Rows are points. Examples show where two turns around zero, p and q, send a point. Write where each new point lands after one turn and then the other. Backwards means that the second turn is done in reverse. Each puzzle has new turns, and all numbers are rounded.
In the rows, zero is written as 128.

Turn p:
[130 140] => [135 138]
[160  98] => [142  87]
[ 81 139] => [ 92 160]
[140 135] => [142 129]
Turn q:
[ 82 134] => [96 95]
[149 115] => [151 137]
[153 135] => [137 152]
Where do these land?
p, then q backwards: [ 94 112] => [107 159]
p, then q: [148 176] => [125 180]
q, then p: [139  93] => [153 101]
q, then p: [134 119] => [137 123]
q, then p: [124 139] => [120 136]

Turn p:
[112 146 131] => [117 108 119]
[125 129 118] => [127 131 118]
[ 74 156 139] => [122  72 102]
[132 143 144] => [114 117 141]
[176  99 104] => [136 187 140]
[148  95 131] => [152 152 146]
Turn q:
[117  79 108] => [168 116  93]
[121 181 141] => [ 77 131 149]
[132 133 147] => [126 122 147]
[142 119 115] => [141 143 122]
Where do these land?
q, then p: [120 134 150] => [148 119 139]
p, then q: [150 105 136] => [117 133 159]
p, then q: [148 166  68] => [ 73 125  79]
p, then q: [127 152 124] => [125 113 109]
p, then q: [101 106 135] => [155 151 133]
q, then p: [121 105 155] => [148 145 153]

Turn p:
[148 109 144] => [123  98 119]
[109 130 111] => [121 147 143]
[ 99 120 111] => [118 144 157]
[143 164  95] => [122 169  98]
[141 116 180] => [156  81 124]
Turn q:
[136 141 113] => [129 121 108]
[114 140 132] => [146 134 128]
[134  90 143] => [100 133 158]
[ 97  96 105] => [111 175 127]
[159 174 147] => [155  77 119]
Where do these land?
q, then p: [125 123 149] => [141 111 126]
q, then p: [97 87 76] => [158 195 132]
p, then q: [149 144 151] => [ 99 123 109]
p, then q: [168 118 142] => [ 97 156 115]
q, then p: [118 144 131] => [121 124 110]
q, then p: [110 152 119] => [115 136 101]

Turn p:
[134 101 106 128] => [ 97 118 122 115]
[107 128  88 140] => [116 134  85 115]
[146 177 177  91] => [194 110 168 141]
[144 126 134 147] => [118 126 132 151]
[109 108 134 135] => [114 151 132 119]
Turn q:
[120 181  98  87] => [125 189 104  94]
[146 117 139 109] => [137 110 122 106]
[130 136 139 163] => [100 120 143 147]
[136 103 112 122] => [155 122 142 124]
[107 102 152 158] => [125  99 127 170]
Where do these land?
q, then p backwards: [144 135  85 170] => [133 100 184 130]
p, then q: [111 131 136  89] => [134 114 112  91]
p, then q: [128  96 143 118] => [121 121  93 133]
p, then q backwards: [170 135 131 147] => [113 109 148 162]
p, then q: [ 89 143 145 116] => [109 138 127  87]

Turn p:
[ 97 171 150 142] => [167 162 102 139]
[162 134  90 125] => [121  86 116 102]
[161 126 113 145] => [135  89 133 124]
[ 93  89 142 116] => [ 93 159 144 153]
[127 119 145 111] => [122 144 145 121]
Turn q:
[ 98 125 185 148] => [153  65 126 133]
[143 117 116 169] => [ 93 121 120 157]
[131 154  83 139] => [121 168 144 159]
[161 138 117  88] => [136 169 105 103]
[114 124 137  84] => [152 133 138  89]
[138 131 114 141] => [115 138 125 143]
[112 108 144 127] => [126 103 137 113]
Where do these land?
q, then p: [125 134 142 126] => [123 116 136 124]
q, then p backwards: [171 153 155 111] => [102 178 111 134]
q, then p backwards: [174 140 146 159] => [ 90 138  90 151]
q, then p: [114 132 100 108] => [155 148 133 112]
p, then q: [104 133 124 138] => [121 138 135 151]
q, then p: [ 97 111 116 169] => [132 148 151 174]
q, then p: [111  93 112  86] => [123 174 141  93]

Turn p:
[143 126 144 146 163 135] => [126 139 162 155 131 136]
[130 119 106 147 114 169] => [ 97 123 151  94 116 125]
[104 126 136 147 129 107] => [115 154 108 142 135 127]
[133 126 102 151 113 113] => [104 126 111 120 122 155]
[115 151  99  63 154 123] => [185 114 124  99 174 134]
[153  85 191 106 117 140] => [129  92 141 173 108  71]
[117 162 117 137 107 109] => [138 149  99 112 112 148]
Turn q:
[128 148 126 100 103 114] => [ 96 106 124 108 132 124]
[181 140  76 177 105 119] => [179  98 166  80  90 128]
[160 101 139 180 115 134] => [158 129 176 148  95 137]
[ 88 132 145 103 138 157] => [103 156 100 139 154 151]
[107 101 129 106 140 127] => [120 134  95 152 124 125]
[141 135 138 113 148 131] => [133 117 125 138 154 125]
[ 92 139 144 117 146 113] => [107 155 112 132 148 106]
Where do these land?
q, then p: [139 123 133 157 111  91] => [133 126  92 154 107 113]
p, then q: [146 125 119 131 141 176] => [ 92 128 136 165 141 126]
q, then p: [147 119 113 105 153 120] => [106 105 131 138 143 151]
p, then q backwards: [110 142 101 126 144 154] => [124 170 124 146 125 138]
q, then p: [133 154 161 122 102  76] => [132 153  85 163 154  99]
p, then q: [128 108 130 136  71 110] => [120 133  96 103  80 129]
p, then q: [ 93 124 138 119 174 170] => [118 129 144 145 179  83]

Turn p:
[153 130  91 153 144 111 159 130] => [107 134 143 155 161 101 158 123]
[101 151 136 151 137 172  99 147] => [144 119 107 165 114 137  85 156]
[132 121 139 121 109  69 119 120] => [143 155 113  85 147 123 148 108]
[155 124 125 138  99 144 102 123] => [159 137 138 144 105 119 123 102]
[159  83 118 117 139 112 116 171] => [144 127 180 112 169 123 107 110]
[180 152 143 122 129 132 162 126] => [127 118 154 122 108  81 159 145]
[107 131  96 122  99 113 140 140] => [109 116 102 126 145 118 122  93]
[117 116 107 110 136 115 131 117] => [117 118 127 122 144 149 142 114]
[115 114 108 138 140 140 120 175] => [125 116 138 146 160 127  86 127]
[ 83 152 156  98 164 148 119  77] => [122 109  97 119  95 187 149 175]
[107 135 189 138 114 153 141  81] => [112 159 110 114  59 144 131 157]
Turn q:
[108 107  93 128 119 144 111 118] => [122 114 148  92 148 136 121 109]
[114  96 158 128 119 127 173 124] => [142 119 130 121 114 108 184 142]
[184 119 117  77 125 136 110 145] => [187 129 128 127 100 134  82 113]
[126 106 164 123 143 153 111 117] => [155 121 120 137 141 163 155 123]
[110 114 144 134 125 163 155 139] => [132 144 142 121 119 132 173 113]
[116 169 141 101 123  81 120 141] => [127 132 144 175 140  99 100 159]
[131 184 157 165 125 115 115  91] => [ 77 109  99 184 131 140 126 129]
[128 119  48 144 155 120 143 135] => [105 152 112  63 142  98  96 115]
[136 137 130 153 118 113 114 143] => [107 132 129 131 115 142 115 150]
Where do these land?
q, then p: [111 145 158 118 129 142 118 131] => [118 149 132 149 118 116 128 153]
q, then p: [111  75 125 136  98 153 182 166] => [ 99 106 125  60  94  86 142 123]
p, then q: [132 106 107 181 164 142 155 142] => [ 86 164 119 149 153 151 152 157]
q, then p: [124 132 127 135 138  95  91  88] => [130 130 152 150 163 165 104 130]
q, then p: [152 140 108 133 121 116 115 107] => [143 133 125 135 136 158 119 103]
p, then q backwards: [145 150 159 115 126 131 129 132] => [140 102 125 121 116 107 148 138]
p, then q: [113 157 142  99 106 110 115 165] => [166 113 128 102 139 122  84 134]
q, then p: [146 104  95 130 187 126 124 104] => [143  78 141 144 157 153 164 114]
q, then p backwards: [135  81 106 157 133 173 134 152] => [123  97 163  93 112  94 122  91]
q, then p: [102 174 136  93  88 123 130 115] => [131 201 122 119 130 136 125 148]
p, then q: [137 142 146 112 118  97 115 107] => [148 128 124 130 107  95 114 109]

Turn p:
[119 122 103 117 163 119 144 181] => [133 125 129  72 170 125 136 142]
[132 164 117  95  96 163 158 182] => [158 142 133 126 183 194 133 118]
[106  87 106 139  92 118 135 104] => [126 156 101 134 117  97 130  81]
[116 144 161 123 130 172 101 129] => [133  85 143 140 109 164 141 117]
[113 147 139 131 101  97 101 123] => [133 157 158 127  92 133 123 121]
[159 139 127  96 139 131  95 104] => [ 99 110 164 154 134 127 102 132]
[156 105 162 134 133 141 123 104] => [140  95 122 163 115 107 117 135]
[114 100 136 116 152 110 140 104] => [118 123 131 133 130  84 154 130]
[ 96 136 136 157 153 105 127 101] => [107 135 121 117  87 111 157 148]
[168 136  93 174 122 124 155 148] => [133 152  77 114 141 139  87 156]
Turn q:
[102 125 112 176 100 193 108  94] => [ 74 157 178 151 119 158 104  89]
[130 125 122 115 116 137  87 132] => [128 128 158 104 105 135 136 131]
[158  92 168 132 121 100 127 147] => [170 111 118 136 102 119  93 156]
[158 101 111 116 135  90 152 145] => [170 131  79 118 116 127 128 127]
[133 124 142  94 135 127 142 111] => [138  95 122 117 142 116 126 114]
[109 145 130 105 131 150 154 153] => [123 105 126 154 137 128 168 122]
[158 117 152 115 148 129 120 153] => [169 119 138 134 117 101 131 138]
[156 137 135 119 161 112 143 136] => [155 132 109 127 142  93 135 132]
[ 66 138 110 134 145 134 119 116] => [104 139 147 124 172 168 146 131]
[111 176  97 174  88 109 128  93] => [ 48 165 105 114 127 136 114 138]
Where do these land?
q, then p: [115 157 111  97  94 152 142 108] => [118 139 113 136 127 102 176  95]
p, then q: [138  96 118 159 172 137 149 128] => [161 141  98 104 125 164 153 126]
q, then p: [ 81 114  81 100  93 130 158 174] => [125 124  50 148 165 151 148  98]
p, then q: [118 128 136 119  84 145 102 106] => [ 91 133 143 130 125 126  85 115]
q, then p: [138 115 122 116 160 112 115 125] => [122 122 147 141 152 125 112 150]
q, then p: [137 133 155 151 140  95 128 105] => [118 121 161  90 124 128 109 133]
q, then p backwards: [ 86 171 133 119 101 145 100 140] => [106 168 129 104 175 128 115 104]
q, then p: [179 123 126 158 149 114 125 132] => [117 161 155 127 117 143  91 151]
p, then q: [159 115 169 135 157 122 134 136] => [172 138 115 135  96 131 122 149]

Turn p:
[137 147 115 126 132 177 103 144 130] => [128  93 141 147 151 106 116 111 102]
[110 103 113 139 129 104 179 134 161] => [147 160 101 120 107 163 164 122 108]
[122 161 172 156 109 104 101 119 116] => [134 127 141 119 121 128  94 103 188]
[152 137 150 121 153 151  95 123 146] => [144  76 128 135 124 108 115 140 134]
[ 89  87  90 121 130 106 172 121 127] => [117 174 132 108 116 164 168 142  93]
[146 169 153 123  88  99 135 135 127] => [143 163 111 148 128 114  91 115 165]
[131 129 108 135 142 134  93 152 129] => [108  98 142 157 125 135 128 119 121]
[172 140 137 146 150 149 115 136  99] => [108  93 118 139 152  92 140 122 152]
[148 134 127 156 114 166 108  91 121] => [137  98 135 112 184 130 118 125 141]
[121 150 156 117 150 166 118 154 114] => [125 102 140 123 115  78 119 104 117]
[107  69 120 102 103  93 157 127 133] => [109 173 103 103 103 166 128 159 102]
[ 99 110  95  94 136  85 161 100 133] => [137 181 145 124 108 153 156 172 112]
Turn q:
[135 139 128 161 126  82 117  93 173] => [169  96 113 157 143 168 103 147 115]
[151 114 108 163 117 154 113 106 145] => [156 168 128 153 139 132 100 123 116]
[152 151 109 163 128 136 121 158 157] => [128 144  94 147 146 156 113  90 132]
[129  93 149 110 109  90 124 119 120] => [142  91 156 126 150 104 139 141 116]
[114  92 132 109 126 147 174 117 107] => [111 154 167 106 137 120 156 160 127]
[125 147 149  94 108 113 120 124 102] => [112  94 138 137 112  98 134 136 150]
[154  97  99  97 152 115 113  98 103] => [183 135 135  99 127  94 138 143 149]
[ 78 150 149  93 126 137 109 167 157] => [ 69  94 111  95 115 125  96 118 115]
[ 98 170 116 161 152 152 111 148  89] => [109 151  84 138  71 129 150 108 113]
[120 161 112 120 117 138 163 111 129] => [105 142 117 140 124 143 130 162 157]
[124 134 104 162 134 134 159 154 116] => [115 159 104 135 138 149 163 120 121]
[155  89 181 101 141 137 112 141 138] => [135 109 188 100 133 119 114  90 126]
Where do these land?
q, then p backwards: [139  94 115 130  85 107 135 100 158] => [156 149  99 105 108 154 112  89 131]
p, then q: [119 159 135 147 112 117 150 116 142] => [146 131 132 142 123 148 106 125 162]
p, then q: [158 116  89 160 109 102 160 111 136] => [118 179 104 113 116 172 130 125 150]
q, then p: [122 127 135 124 163 147 132 115 139] => [133 127 127 130 137 108  92 130 115]
q, then p backwards: [135 134 189 103 163 150  99 155  87] => [ 69 142 165 150 171 132 116 168 111]
p, then q: [ 99 138 140 102 158 114 124 140 101] => [100  85 139 153 139 124 132 139 119]
p, then q: [110 149 139 100 138 167 133 135  88] => [140  67 135 127 115 120 153 141 125]
p, then q: [150 105 145  88 135 141 106 195 152] => [143 138  97 158 148  71 150 141  80]
p, then q backwards: [108 116  99 182 103 120 133 110 136] => [155 123 133 152 156 125 168 155 159]
p, then q backwards: [139 144  95 141 113 115 108 103 141] => [157 128 133 145 113 116 155 109 153]

Turn p:
[109 130 152  86 155 158 140 148 107] => [146 162 146 144 165 168 131 126 115]
[120 139 151 152  93  88 150 141 148] => [ 91 120 111 120  80 151 131 150 130]
[ 95  93 157 106 116 157 112 133  97] => [156 146  90 163 158 160 120 124 138]
[122 158 113 153 133 103 110 108 163] => [122  93 141  93 108 115 151 135 152]
[115 102 120 108 129 145 126 167 133] => [143 145 127 124 136 154  90 108 129]
[168 125 124 149 150 116 131  96 160] => [113  78 143 118 125  98 137 122 101]
[160 162 134 134  86  97 113 130 158] => [137 109 131 113  64 116 132 162 120]
[129 119 127 138 153 148 118 145  85] => [126 145 139 154 167 118 107 135 144]
[147 155 100 166 100 131 147  94 151] => [107 119 109  84 109  80 148 142 115]
[117  97 103  88 163 137 132 118  78] => [140 161 142 168 165 119 133  77 135]
Turn q:
[107 127 107  97 153  93 122 125  96] => [117  87 114 137 133  90 104 112 149]
[123 120 169 109 119 169 119 121 141] => [107 153 117 134 152 133 144 168 105]
[156 160 112 104 140 157 147  96 116] => [102 152  87 140 130 133 136  85 119]
[139  90 105 125 143 108 117 114 160] => [123 105 128  96  89 107 147 133 118]
[ 95  98 141 150 133 117  97 100 152] => [ 99 117 167  88 124 116 124 156 120]
[114 123 120 157  91 117 159 143  91] => [170 122 159 146 144 135  97 106 109]
[122 140 105 128 167 132 152 169 145] => [165 142 112 114 132 104 148 116 169]
[156 116 138 156 147 107 157 138 132] => [163 140 115 103 100 136 104 128 130]
[156 137 104 143  97 125  88 123  87] => [118  83 136 144 131 180 127 101 121]
[111 168 179 112  89 155 121 152 161] => [117 177 147 176 146 145 149 176 141]
Where do these land?
q, then p: [154 160 152 117 123  82 113 142 161] => [133 125  92  82  99 139  98 156 130]
p, then q: [141 129 160 126 124 110 116 140 105] => [154 133 150 116 138 156 132 137 132]
q, then p backwards: [118 108 133 142 172 165 151 132 165] => [110 170  94 129 106 170 142 111 131]
p, then q: [135 108 147  77 171 107  90 103 147] => [134 147 104  85 115 157 105 140  68]
p, then q: [113  74 115 147 113 138 111  95  97] => [121 110 149  84  90 115 137  86 139]
q, then p: [124 163  84 161 105 127 143 127  99] => [136  87 109 136 158 108 168 142 104]
p, then q: [142 152 139 132 132 195  93 138 116] => [152 109  75 122 112 148 134 141 175]
p, then q: [139 115 112 127 120 156 155 112 169] => [109  94 101 146 138 107 114 106 113]
p, then q: [100 110 137 145 122  88 124 180 108] => [107 145 177 116 145 143 174 147 135]
q, then p: [134 128  96 118 134 129 169 129 109] => [122 112 131 141 116  84 153 118 127]
q, then p backwards: [119 168 105 107 114 122 155 135 143] => [127 118 106 105 129 103 123 115  84]
q, then p: [118 121 157 136 106 116 117 101 116] => [143 131 120 145 145 146 117 147 158]

Turn p:
[104 114 145 165 175 130 112 126 143 124 160] => [154 115 134 151 144 130 137 120  92  86  92]
[134 145 147  97 123 116 107 161 136 133 102] => [137 152 126 161 114 141 106 131 159 133 151]
[102 101 128 177 145 116 113 160  98  96 181] => [129 116 115 153 184 129 114  95  94 127  68]
[141 127 104 134 140 144 121 143 112 130  82] => [132 164 110 108 148 138 118 159 132 127 143]
[152  99 159 173 155 115 149 131 106 130 184] => [158  99 159 136 174  94 124  99  82 135 112]
[155 168 113 120 120 140 126 116 150 116  94] => [111 147 142 104 125 148 139 136 162 109 163]
[115  89 117 167 141  96 146 160 152 117 158] => [112 119 136 155 148 147 118 108  58 131 113]
[114 138 142 105  86 128 134  86 124 141  83] => [119 145 100 103  76 103 147 121 154 134 153]
[150 106 106  90 142 136 110 112 132 132 111] => [140 103 108 111 120 144 111 163 138 125 154]
[118 149 126 100  99 167 150 120 131 168 129] => [108 131 147 124  93  99 148 166 154 147 122]
[112 108 139 141 154 122 157 135 114  84 193] => [138  83 134 151 170 137 159  98 100 147  92]
[138 140 138 107  74 152 113 115 145 130  98] => [ 91 136 114 126 102 104 128 135 170 117 161]
[128 144 117 111 153 114 134 134 125 128  80] => [152 162 119 117 119 161 132 141 134 135 150]
[129 165 112 105  86 117 118  92 122 162 137] => [111 122 147  91  77 115 113 120 166 137 117]
Turn q:
[159 158 156 114 117 105 136 123 127 139 154] => [132  97 137 119 104 138 138 157 118 101  99]
[139 119 134 106  97 124 130 125 135  93 136] => [159 144 126 132 127 137 134 119 129  89 118]
[150 116 161 100  82 133 155 113  90 147 116] => [181 104 157  83 124 126 156 121 108 117 128]
[178 134 150 120 106 169 116 130 130 116 145] => [166 105 108 126 120 154 115 146 106  95 153]
[ 92  90 135 139 117  94 118 120 161 165  98] => [113 153 135 136 155  95 191 141 138 152 133]
[106 160  67 149 136 133 105 156 119 146 142] => [ 83 100  86 149 124 123 113  87 135 153 121]
[184 115 120  99 142 126 152 128 139 111 164] => [153 135 127 133 115 195 119 145 118 119 100]
[ 96  96 112 182 160 128 111 150 126 135  83] => [ 94 161 133 151 126  99 131 112 131 181 177]
[135 141 141 116 123 142 162 152 144 123 129] => [118 116 151 122 137 160 129 124 130 102 139]
[ 70 131 131 152 142 145 119 110  99 131 155] => [132 105 138 147 148  82  90 121 155 154 122]
[ 96 106 116 118 171 133  94 153 138 146  74] => [ 93 164 107 106 131 118 141 126 168 168 171]
[ 94 156 117 155 151  84 119 112 109  96 146] => [100 142 138 154 103  85  94 121 140 129  86]
[166 141 125 114 120 147 148  92 147 115 122] => [140 138 122 106 148 151 113 144  88 103 117]
Where do these land?
p, then q backwards: [110 121 109 161 124 120  88 152  94 119  91] => [127 134  85 104 144 140 109  93 151  88 119]
q, then p backwards: [123 105 122 148 122 128 133 105 102 129 104] => [137 121 146 145 127 110 157 131 106 148 124]
p, then q backwards: [114 131 134  99 156  76 154 125 131 111 116] => [169  86 104 124 121 138 137 158 105 134 132]
q, then p: [125 135 147  92  98 152 105  75 148 138 195] => [136 139 112 128 184 177  97 158  98 121 180]
q, then p backwards: [106 112 150  93  96 113 132 135 156 149 201] => [108 153 147  98 174 177 108 127 122  94 172]
q, then p backwards: [105 133 142 147 124 148 152 110 130 113  90] => [172 129 134 170 119 128 137 135 130 139 123]
p, then q backwards: [132 158 155 153 132 162 112 126  91 136 115] => [ 84 110 143 102 114 114 114  98 135 106 119]
q, then p: [135 113 100  97 174 143 133 165 179  98 122] => [101 133 152 137 132 141 167 168 159  81  89]
q, then p: [156 132 122 145 134  99 116 159 156 113 108] => [ 91 145 131 124 134 120 158 113 140 142  92]
q, then p: [139 106 148  94 118 130 121 127 145 160 141] => [121 124 148 142 147 137 139 162 112 149 155]
q, then p: [115 160 117 166 147 125 131 117 116 161  96] => [152 131 105 136  88 123 111 119 116 154  89]
q, then p: [136 120 128 165 160 121 126 136 116 116 133] => [116 146 135 134 120  97 106 114 132 116 104]
q, then p: [168 139  91 102  79 146 161 133 100 122 151] => [136  99  86  77 154 101 143 153 147 125 161]
